Each row of a before or after table is a point. The points were changed in one or more steps. Then noise was added and the rows were shuffled. The steps act on columns, c1 being the first. Name the steps. A step turns or swaps two columns, mirrors them in a line or flattens them onto one, adds a multiple of one to another, or multiplies or shifts one. Angles are multiples of 10 degrees, from the lower column toward the higher: turns from -170 to 170, lines from 10 to 170 but not 90. Use the fewest steps. Two steps may share a column if one is a turn and the other turns, adds or multiplies; they go together, in the order done. Otherwise the lowest column goes first.
(in the rows, 128 means zero)

Before (13 x 3)
[[157 110 114]
 [103 132 155]
 [102 102  82]
 [137 126 123]
 [125  63 167]
 [139 103  86]
 [110 117 169]
 [166  66 139]
 [131 131 126]
 [ 93 107 157]
 [138 117  88]
 [150 147  86]
 [137  88  77]]
After (13 x 3)
[[ 84  62 168]
 [117 110 111]
 [ 62 101  81]
 [ 96 124 121]
 [ 90 133 126]
 [ 99 102  87]
 [ 71 119 171]
 [ 99  88  77]
 [ 65 134 151]
 [128  63 141]
 [ 95 117  89]
 [111 148  86]
 [ 54 108 159]]
Steps: shift c1 by -40

Before (10 x 4)
[[112 126 162  85]
 [150 122 116  84]
 [117 105 177 168]
 [102 120 166 139]
 [112 121 111  82]
 [170 158 141 109]
 [182 168 145 125]
 [190 136 141  96]
 [114 135 153 168]
 [178 122 153 126]]
After (10 x 4)
[[152 123 124  85]
 [160 167  81 125]
 [127 123 152  79]
 [152 121  77 125]
 [150 156  91 109]
 [ 88 107  99 168]
 [ 83 121 116 139]
 [ 96 125 110  86]
 [168 137  76  97]
 [101 137 117 170]]
Steps: mirror c1 and c3 in the line at 160 degrees

Before (12 x 6)
[[155 123  54 172 124 112]
 [125 115 149 132  93 168]
 [113 150 146 115 122 149]
 [143 101 146 168 151 142]
 [ 97 105 132 176 128 136]
 [132 115  76 153 116 135]
 [147 123  73 156 135 130]
 [122 118  62 144 154 153]
 [101 127 147 118 100 200]
 [137 133  69 187 137 134]
 [123 139  56 163 131 117]
 [ 91  98 153  91 109 162]]
After (12 x 6)
[[146 107 153 109 134  81]
 [137  74 154 103 136  74]
 [126 129  81 115  94 127]
 [121 121 138 111 153  59]
 [102 139  57 130  99 109]
 [124  92 172 121 130  71]
 [145 107 108  86 151 136]
 [ 91 173  86 122 109 131]
 [154  91 177  99 124  73]
 [ 96  99 119  84 130 127]
 [113 129 100 152 122 131]
 [130 114 147 105 115  80]]
Steps: turn c2 and c4 by 120 degrees; turn c3 and c6 by 120 degrees

Before (9 x 9)
[[125 133 162 143  89 162  73 106 131]
 [129 126 110 127 125 191 108 172  72]
 [173 121 164 174 124 164 152 155 141]
 [114 159 164 142 126 107 135 101 113]
 [ 76 121 156 118 167 169 145 116 132]
 [155 156 150 129 105 168 148 160 124]
 [165 138  77 153 127 162 162  73 121]
 [ 63 189 113 144 125 125 138 121 101]
 [179 158 144 160 149  97 107 123 154]]
After (9 x 9)
[[141 100  76 153 153 161 164  73 120]
 [ 90 120 162 143 135 162  73 106 131]
 [165  81 144 159 147  98 108 123 153]
 [140 113 164 175 169 165 152 155 142]
 [122 108 165 142 101 107 134 101 113]
 [124 128 110 128 130 192 107 173  72]
 [115  88 150 129 143 167 149 160 124]
 [103 105 113 145  45 124 138 122 102]
 [148 164 156 118  78 168 146 116 131]]
Steps: turn c1 and c5 by -70 degrees; turn c2 and c5 by -150 degrees

Before (14 x 11)
[[180 108 115 136 143 155 105 174 135  94 155]
 [107 190 137  95 186 106 164 125 104 190 111]
 [162 136 119 155 136  86 147 135 108 168 160]
 [129 161 144 168  98 171 107 199 124 122 102]
 [132 116 166  84 124 139 130 171 128 120 166]
 [103 128 165 107 136 182 154  85 139 200 100]
 [164 155 130  87 103 127 141 163 133 147 157]
 [119 178 115 189 120 152 176 126 123 144 102]
 [132 163 127 119 100 152 103  56 155 156 183]
 [111 175 132 127 146  86 145 174 141 161  84]
 [ 91 144 115  97  69 150 122 150 128 114 148]
 [151 108 119  99 125 152 135 150 121 138 132]
 [125 118 140 129  79 190 125 122  88 140  96]
 [155 146 135 137 136 126 160 111 113  78  91]]
After (14 x 11)
[[115 107 118  98 126 152 134 150 148 138 126]
 [132 175 154 127 146  86 145 174 107 161  91]
 [115 137 105 155 136  86 148 134 165 167 150]
 [ 97 155 115  86 103 127 140 162 147 147 154]
 [ 83 108 104 137 143 155 105 175 156  95 144]
 [125 116 142  83 124 139 130 171 130 121 181]
 [140 128 174 107 136 182 154  86 104 200 122]
 [107 163 100 118 100 152 103  56 109 157 176]
 [129 161 154 168  99 171 107 198 132 122 113]
 [138 179 130 190 120 152 176 126 126 143  99]
 [117 146 152 137 136 126 160 109 157  78  99]
 [156 144 107  97  69 150 120 150 104 114 139]
 [155 118 153 129  79 189 126 122 157 141 107]
 [160 191 145  95 186 105 164 126 132 190 116]]
Steps: turn c1 and c9 by 140 degrees; turn c3 and c11 by 30 degrees

Before (8 x 14)
[[132 112 145 106 105 111 186  86 114  32 146 173 151 139]
 [140 115 172 111 104 126 162  52 119  79 162 160 191 124]
 [121 114 117 142 157  94 147 124 144 152 111 128 109 152]
 [105 106 109 137 104 131 141 168 134 161  92 108 126 139]
 [115 132  95 106 117 100 101 147 183 151 101 110 136 153]
 [170 136 112 143  64 153 120 123 144 123 105 187 112 122]
 [199 126 153 161  89 171 116 157 138  89 157 141 143 129]
 [107 170  81 120 144  96 127 134 111 166  88  89 112 152]]
After (8 x 14)
[[121 116 176 110 104 135  91  82 121  74 162 159  43 139]
 [140 107 110 137 107 128 115 125 133 159  92 106 168 103]
 [117 108 146 107 103 154  72 109 112  32 147 171  82 124]
 [119 114 118 139 160 167 116 147 141 150 106 128 131 105]
 [126 167  80 116 149 161 136 143 109 169  88  85 141  99]
 [122 133  91 107 112 151 158 114 182 147 101 106 145  98]
 [ 98 140 112 143  64 100 131 142 146 125 105 186 122 160]
 [ 69 126 154 161  91  83 132 108 140  88 153 141 153 172]]
Steps: turn c1 and c14 by 140 degrees; turn c6 and c7 by -170 degrees; turn c8 and c13 by 100 degrees

Before (12 x 18)
[[127  97 103 130 125  55 154 149 140 139 118 147 118 149 135 136 109  91]
 [ 80 133 165 120 121 114 144 139  89 164 128 144 130 101 142  53 113 119]
 [ 83 156  93 139 126 128  91 119  88 142 133 141 106 147 125 158 125 153]
 [ 88 120 161 159 175 128 103 135  90 150 203 145 112 122 136  84 166 139]
 [167 203 144 164 126  89  82 125 191 130 124 160 107 142 139 150  97 134]
 [ 85 100 156 150 140 110 142  83 135 131 110 117 122  79 122 141 146 146]
 [148 136 110 138 160 105 164 141  90 149 106 121 138 155 116  31 173  52]
 [167 121 114 117 123 127  34 135  90 162  86 160 185 122 113 131 168 142]
 [141 108 111 159 123  90 147 139 138 170  97 156 148 101 118 118 145 149]
 [157  90 140 134 175 134 169  82 124 133  92 117 117 149 143 148  92 100]
 [112 156 140 115 179 111 121 142 107 160 108 156 158 127  85 139 159 158]
 [ 87 106 154 127 160 127 163 145 106 122  91 154 105  91 122 136 130 149]]
After (12 x 18)
[[ 94 156  92 141 127 157  90 118  87 143 135 141 107 149 126 157 109 152]
 [148 106 109 160 123  78 149 138 138 171  98 157 149 101 118 116 138 149]
 [104 102 154 148 140 123 142  84 134 132 110 116 123  79 121 139 112 147]
 [130 155 143 116 181 121 122 141 107 160 106 154 158 127  85 137 131 160]
 [144 203 144 164 128 112  82 124 191 131 126 159 107 142 139 149 138 136]
 [112 121 162 157 175  83 103 135  88 150 201 147 110 124 135  83 121 140]
 [162 136 110 137 160   8 166 141  90 148 106 122 140 154 116  31 147  54]
 [ 98 107 154 127 158 134 164 146 105 122  91 153 105  90 123 136 111 148]
 [133  91 140 134 176 155 169  83 124 132  91 116 117 147 144 148 133 101]
 [174 121 116 117 122 129  34 137  88 163  87 162 185 123 112 130 156 145]
 [119  96 102 131 124  64 155 149 141 140 118 146 117 147 136 136 124  91]
 [ 86 134 163 121 117  38 144 139  90 166 127 143 130 100 142  52 104 118]]
Steps: flatten c1 and c17 onto the line at 30 degrees; add 1 times c16 to c6

Before (13 x 24)
[[185 131 114 115 169 152  86 150 140 138 121 134 103 140  79  64 131 157
  138 178 125  58 149 112]
 [173 104  93 129 174 128 153 117 127 128  97 164 132 150  78  99 116 144
  125 165 101  89 127 104]
 [127 110 109 155 156 137 121 105 123 133 116 153 123 146 112  78 135 138
  192 151 157  96 137  89]
 [141  98 116 121 132 120 130  91 183 116 143 137  78 147 198 147 127 132
  127 138 151 172 122 154]
 [126 170 152 118 126 140 154  76 126  91 137 164  80 166 197 146 115  91
  131 119 192 134 106 136]
 [169 123 130  98 196 126 154  64  87 141 102 138 138 131  98  91 141 117
  170 165 133  68 159 151]
 [165 174 155 134  91  67 130 171 124 102 125 103 108  98  92 176 115 125
  149 195 140 196 153 123]
 [119 143 149 102  90  75  98 138 140 134  89 127 113  99 141 165 106 127
  135 162  96 157 144  98]
 [185 154 111 164 155 139 150 103 140 157 109 158 103 124 126 115 150 122
  144 150 140  90 166 116]
 [ 83 136 136 140 135 105 151  79 151 118 174 141  23 146 186 115  95  62
  110 150 176 124 109 151]
 [108 149 156 173 135 112 116  71 162  93 154 140 105 134 165 164 106 108
  110 105 187 138 129 148]
 [138 135 168  97 119  65 147 152 137 150  73 130  96 109  95 160 105 122
  163 122 148 157 125 138]
 [105 136 131 148 130 114 125 115 111 135 124 141  86 145 178 130 125 115
   88 146 189 156 128 153]]
After (13 x 24)
[[186 131 114 115 170 152  86 150 140 139 121  99 103 129  79  64 130 157
  137 178 141  65 148 113]
 [172 104  92 130 174 128 153 118 127 129  97  81 132 151  78  99 117 144
  125 165 155 103 127 104]
 [120 142 149 102  90  75  97 139 139 134  90 139 112 164 140 165 106 127
  135 161 105 156 144  98]
 [164 174 154 135  91  68 130 171 124 103 126 174 108 121  92 176 115 124
  149 195  96 183 154 123]
 [ 82 137 136 140 135 105 152  79 151 117 173 114  24  78 186 114  94  62
  110 150 138 128 108 151]
 [125 170 152 118 127 140 153  77 127  90 137  96  80  59 197 146 115  92
  132 120 155 146 106 136]
 [105 137 130 148 130 115 125 117 110 136 125 125  86  65 178 130 125 115
   88 145 135 158 128 152]
 [138 136 169  97 119  65 146 153 138 151  73 136  94 112  95 160 105 121
  163 122 106 156 124 139]
 [140  98 117 122 132 120 130  91 183 117 142 135  78 102 198 147 127 132
  127 138 143 172 121 154]
 [169 123 130  98 195 125 154  64  87 140 102  99 139 123  97  90 141 117
  170 165 130  75 159 151]
 [108 149 156 173 135 113 116  71 162  93 154 120 105  68 166 163 105 108
  110 106 123 141 129 148]
 [128 109 109 154 156 137 121 105 122 133 116  94 123  95 112  78 136 138
  192 151 141 106 137  89]
 [184 154 111 164 155 139 150 103 141 158 109  86 103 117 127 114 150 122
  145 150 122 103 166 116]]
Steps: mirror c12 and c22 in the line at 80 degrees; turn c14 and c21 by 100 degrees

Before (13 x 32)
[[ 89  91 168 102 103  77 131 153 115 122 165 127 108 146 134  96 157 163
  132 137  59 140 161  70 147 126 100 129 108  96 106 135]
 [133 129 107 125 177  72 132 116 112 181 144 144 104 147 160 126 199 125
  139  72  93  94 121 112 129 100  96 154  84 153 101 152]
 [134  26 149 181  97 157 139  95 137 126 106 137  94 137  80 192 154  99
   96  93 138 131 144 134 152  82 119 108 138 110 141  81]
 [100  94 176 121 186 134 161  56 176 123 120 155 129 134 130 146 123 116
  141 111 128 144 129 155  91 105 120 146 132  97 150 119]
 [158  74 117 171 127 130 152 141 141 135  63 136 119 136 128 132 163 115
  125 118  97 116 153 124 111 113 138 155 109  84 156 157]
 [ 99 153 133 105 124  95 114 111 119 152 158 134  78 138 145 133 141 181
   78  70 162 186 166 150 110 118 105 136  85 155 156 134]
 [145 132 124  98 135  88 151  85 108 142 117 131  63 152 114 179 188 124
  137  70 139 115 127 121  95  97 167 133 148 110 146 149]
 [129 135  95 144  77 104 177  90 132 113 104 164 130 165 142 157 115 110
  109 154 124  74 165 130 135 136 106 156 117  99 135 173]
 [124  93 156 120 117 120 143 117  82 166 149 145  97 126 152  98 175 111
  119 108  94 147 122 134 120  80 121 129 188 153  84  78]
 [126  95 161 142 131 126 109 103 150 142 149 153 112 137  87 143 142 103
  142 105 115 128 140  82 137 105 147 122  94 140 133 107]
 [130 131  90 121  99 137 159 166 224 145 135 136 149 159  99 135 127 167
  108 124  76 108 131 160 154 108 125 102 112 142  95 125]
 [154 141 123 113  96 130  66 156  99 123 124 114 111 120 142 143 165 133
  128 105 127 170 152 141  87  99 105 146  89 121 123  72]
 [165  74 170 168 144 142 166  92 166 182 144 123 141 101 133 134 113 126
  164 130  86 153 185 120 141 127 133 156 122  89  72 107]]
After (13 x 32)
[[131 124  96 149  76 100 178  88 131 111 107 161 136 164 138 158 114 109
  112 152 124  78 171 121 137 135  62 156 114 100 137 170]
 [135 198 151 181  97 154 138  96 142 125 103 135 113 137  80 192 154 101
   93  94 137 132 145 200 201  85 101 109 137 112 143  80]
 [103 172 172 123 186 134 160  59 173 122 121 154 111 134 131 148 121 112
  141 112 127 143 128 140  63 108 103 147 132  97 151 118]
 [166 159 171 168 146 143 167  94 166 181 142 123 147 101 131 134 112 125
  166 130  89 158 187 175 137 129 145 154 122  91  73 106]
 [ 88 107 170 104 106  77 130 150 117 125 166 127 120 144 133  97 158 162
  130 142  58 139 158 194 179 129  47 132 109  94 107 135]
 [156 156 116 171 128 129 152 140 143 137  64 133 112 135 125 132 162 112
  127 117  96 114 154 168 107 111 157 154 108  84 157 155]
 [145 117 121  96 134  87 151  85 107 145 117 132  54 154 111 178 188 125
  135  70 138 118 129 129 136  92 244 132 148 110 144 152]
 [130 152  93 122  98 139 160 167 229 142 132 135 160 158  98 132 127 167
  107 124  78 107 127 104 153 109 117 102 113 143  96 127]
 [151 128 122 116  95 130  66 154  97 123 125 114  92 119 142 140 164 133
  129 104 129 167 153 107  76 102  59 145  85 120 126  71]
 [125 116 159 141 130 127 107 104 147 139 151 155 117 141  89 142 144 103
  140 104 117 127 138 185 159 101 185 122  94 139 133 111]
 [121 151 155 117 114 120 143 116  86 166 147 145  99 129 151 101 174 113
  118 106  94 148 122 153 145  79 107 127 189 152  83  75]
 [134 118 106 125 174  75 134 115 110 181 142 143 111 147 161 126 199 126
  140  70  96  91 119 138 152  98  32 152  82 155 101 153]
 [ 99 132 136 106 124  95 113 114 120 152 157 131  79 137 145 128 141 180
   80  66 162 185 166  93 148 116  62 136  84 158 158 136]]
Steps: turn c2 and c24 by -130 degrees; turn c13 and c25 by -30 degrees; multiply c25 by 2; multiply c27 by 3

Before (14 x 48)
[[134 113 123 120 144 146 155 119 161 107 134 113 122 122 128 130  99 117
  111 114 138 112 165 113 126 153 158 125 132 122 118 130 168 105 127 131
  106 105 108 111 117 162 146 157 140 126 128 169]
 [115 147 161 145 121  87  92 165 113 150 148 150 185 167 164 159 154 145
  156 107  98 153 104 171 168  96 130 110 114 124  94  87 127 128 103 108
   75 129 117 160 133 157  98 124  91 159 126 103]
 [ 78 134 140 142 102 102 109 161  86 154 135 126 174 157 160 145 123 112
  161  84 110 161  86 172 177  90 127 118 138 128 108  73 103 123 108  80
  104 115 136 143 114 116 107  95  94 153 132 106]
 [ 95 108 160 127 113  83 100 136 131 135 149 115 135 165 107 154 143 138
  134  91 116 155 127 155 167 104 126 111 121 109  89 105 152 109  96 138
   87 152 103 171 138 134 142 112  71 159 162 110]
 [134 106 161 143  94  94 118 159 143 114 159 130 153 136 154 161 112 137
  129  99 130 104 139 133 141 153 138 149  97 111 139 111 119 119 129 127
  100 115 111 119 127 128 139 100 124 156 143 138]
 [153 119 157 121 132 138 152 116 140 102 130 114 132 131 123 112  97 158
  126 118 140 114 129 117 154 148 124 121 112 131 145 117 147 124 131 135
  113 132 111 116 148 145 161 155 124 137 144 182]
 [120 132 135 117 118 132 139  87 154 102 136 133 109 142 119 119 111 159
  114 137 131 109 137 102 129 127 118 151 115 143 126 131 153 113 139 152
  115 100 114 127 111 154 144 146 135 106 144 153]
 [118 120 168 124 114 137 147 138 147 119 129 108 123 120 120 141 105 169
  137 122 141 115 131 136 138 150 135 145 121 124 110 168 142 123 130 137
  121 127  84 117 127 164 143 135 138 128 133 154]
 [141  99 141 153 107 125 147 126 108 133 164 131 164 148 146 163 114 145
  136  96 130 143 129 112 140 161 141 152 108 135 124 131 123 138 160 130
   98 141  94 105 122 139 112 122 110 140 146 150]
 [116 161 142 182 177 108 114 124 111 113  94 128 153 113 118 127 106  91
  109 145 113 125 117 129 201 114  84 116 170 156  88 116 165 145 104 113
  140  80 142 140  86 113 122 143 109 124 110 154]
 [ 96 129 155 184 174 129 117 114 126 112 113 153 115 107 106 114 111  87
  115 139 129 124 101 135 162 112 119 126 140 168  92  94 145 157  99 106
  116  99 138 130  98 129 156 159 117 127 100 131]
 [117 154 128 151 175 142 116 130 141 112 118 125 116 109  93 101 103 128
   83 124 145 110 138 110 157 134 103 117 138 142  99 119 165 142 102 132
  151 125 156 132  98 152 164 158 102  88 114 125]
 [142 126 176 146 128 121 146 104 149 125 120 119 117 140 138 113 100 152
   87 123 139 123 146 122 132 145 152 135 147 128 117 133 138 134 128 141
  108 128 134 105 112 142 133 133 127 133 134 157]
 [128 120 136 148 127 121 146 136 145 112 142 112 131 152 128 108 106 123
  127 140 119 110 132 121 146 146 140 145 124 123 105 148 119 108 148 152
  107 122 127 104 140 151 157 143 118 118 122 169]]
After (14 x 48)
[[ 95 133 160 128 147  81  98 145 131 133 149 113 138 166 107 154 145 137
  133  91 117 132 126 155 164 106 126 143 122  71  88 104 152 108  97 141
   89 151 105 172 140 134 142 112  73 159 161 111]
 [117 130 129 149  83 143 114 142 139 113 117 124 117 110  96 102 104 129
   83 125 146 131 137 109 155 132 103 146 140 169 100 120 165 140 101 135
  152 126 154 132  98 151 163 157 102  89 113 126]
 [140 123 142 152 144 125 148 137 109 133 164 131 162 147 147 165 113 145
  135  97 130 126 130 113 140 160 141 104 109 150 123 130 123 139 160 131
   99 140  93 106 122 139 111 122 112 140 147 151]
 [123 121 136 118 135 134 139  98 154 101 135 134 108 142 119 120 113 161
  112 138 130 117 139 103 127 126 120 104 117 174 127 131 151 112 138 151
  115  99 113 125 111 154 144 147 135 106 143 154]
 [133 113 121 122 114 146 151 129 160 107 133 111 121 121 126 130  99 118
  109 112 137 113 167 115 127 154 160 134 133 110 118 130 168 103 126 131
  107 103 110 113 116 163 146 157 139 126 127 167]
 [153 116 158 121 125 139 153 128 139 101 130 114 131 130 122 110  97 158
  126 118 138 117 128 116 154 148 124 135 112 137 146 118 146 123 132 134
  112 131 110 116 149 146 159 155 124 135 143 181]
 [117 141 141 182  82 108 114 136 111 114  92 129 154 113 117 127 107  92
  109 145 114 141 119 129 198 115  82 149 167 212  89 115 166 149 103 112
  142  81 140 139  86 114 122 145 106 123 109 154]
 [129 117 136 147 127 118 147 147 143 113 143 111 131 155 130 107 106 123
  127 139 118 113 132 122 145 146 141 112 124 113 105 148 118 109 148 151
  107 123 129 105 141 152 158 144 116 118 121 171]
 [144 123 176 147 126 120 144 114 151 124 120 120 116 140 138 112 100 152
   89 124 138 124 148 122 131 145 152 122 146 128 117 132 137 134 129 140
  108 129 135 104 113 141 132 133 124 135 134 157]
 [ 79 150 139 141 157 102 110 169  83 153 135 127 174 156 161 145 124 110
  162  85 110 150  87 174 175  87 129 133 140 129 109  72 103 121 108  77
  103 114 136 143 115 116 106  94  96 153 130 107]
 [ 95 127 154 185  84 128 116 123 127 112 114 153 115 107 107 115 113  86
  114 139 129 126 100 136 160 112 118 138 141 245  92  95 146 156  99 106
  117  99 138 131  97 128 157 159 115 127 101 133]
 [134 109 162 141 160  94 119 170 142 114 160 130 153 138 154 161 113 137
  130  97 129 103 140 132 138 151 138 103  98  78 138 112 119 121 129 127
  101 114 111 119 126 128 139 102 121 157 146 137]
 [120 118 167 124 137 136 146 146 148 118 131 109 124 119 121 141 103 166
  136 120 141 116 131 138 138 149 137 111 122 115 111 168 143 123 130 136
  120 127  84 116 126 164 143 134 140 129 132 154]
 [117 150 162 146 135  86  94 176 112 150 147 150 184 168 166 160 154 143
  157 109  98 153 103 171 167  96 130 147 114 116  94  89 128 127 103 108
   74 129 115 161 130 158  96 124  93 160 128 102]]
Steps: flatten c2 and c22 onto the line at 50 degrees; turn c5 and c28 by 170 degrees; shift c8 by 10; multiply c30 by 3
